Each wall is flat, endless, passes through zero and stands at right angles to its row. A trip goes straight from one point to another. Which walls does it cross, in order?

Walls:
(1): [ 0 23]
(2): [20  1]
(3): [  6 -16]
(4): [-31  29]
(5): [ 1 51]
(6): [44 18]
(7): [11  9]
(8): [-38  75]
Trips:
[-27  -3] to [ 27 -13] -> 3, 8, 4, 2, 6, 7
[-37 -42] to [-12 -41] -> none
[-21 -71] to [ -7 -30] -> none
[ 23 -87] to [-34 -21] -> 2, 4

Walls:
(1): [-17 -26 -17  22 -24  -7]
(2): [ -5 -41  -5 -24  -5  43]
(3): [-26  34  -5  19 -16  16]
(4): [ 40 -31 -29   8 -33  37]
(5): [-86  69  29  49   7 -41]
Trips:
[-28  52 -40  54 -23  -1] to [ 16 -10 -60  34   0 -31] -> 4, 5, 3
[ 52 -11  65  24 -85  24] to [ 16  69  27   9  25 -84] -> 2, 1, 5, 4
[ 11 -28  -9 -67  12  16] to [-48  33  -1 -37  15 -41] -> 4, 5, 2, 3
[-20   5  -7   1  22 -36] to [ 10  34 -61  30   1 -46] -> 3
[ 10   5 -13 -39   6   7] to [ 33  47  24  25 -77 -23] -> 2, 3, 5, 1

Walls:
(1): [ 37   9  -2  -8 -14 -15 -12 -29  13  -1  13]
(2): [-37  48  41  26  26 -39 -41 -35 -11 -30 -21]
(3): [-25 -47 -38 -21 -35  -4 -11  -3 -11  -5 -16]
(4): [ 51 -22  28  17  11  19  12 -83  10  56  37]
(5): [-59 -30 -11  12  90 -13 -37   3 -47  -8  -3]
Trips:
[ 39 -46   1  17 -38  39  12 -22 -27  34 -27] to [  4 -21  14  37 -61  -5 -21  60  13 -12 -43] -> 1, 4
[ 13 -47  -6   8  23 -30  31 -11 -61  50  22] to [ 67 -36 -13  50  13  -4  27 -31 -20 -63   6] -> 1, 3, 5
[  85 -107   32   44   50   -4  -37   43  -57    5   17] to [-36  -6  52  10 -42  13  41  17  24  29  30] -> 5
[  20   61   75   -4   21  -56  -27  -36 -117  -35   10] to [-30  51 -21  11 -42 -17 -49 -62  36 -75 -22] -> 4, 5, 3
[-59   0  37  17  47  33   2  47 -17 -20  44] to [ 14 -16 -35 -15   2  27  45  61 -28 -20 -26] -> 2, 3, 5
[ 33 -62  12  16 -45  18 -22  41  14 -30   2] to [  3   2 -23  44 -70  25  43  28  12  66  37] -> 4, 1
[ -2  63 -19  52  26   8  51   6 -52 -59  18] to [ 55 -79  31 -34 -41   7 -24  11  12  12  34] -> 5, 2, 1, 4, 3
[ 45 -26 -31  24  28  36  -5 -62  28 -24  32] to [ -3  17 -47   8 -75  30  16 -45  18   3  -2] -> 3
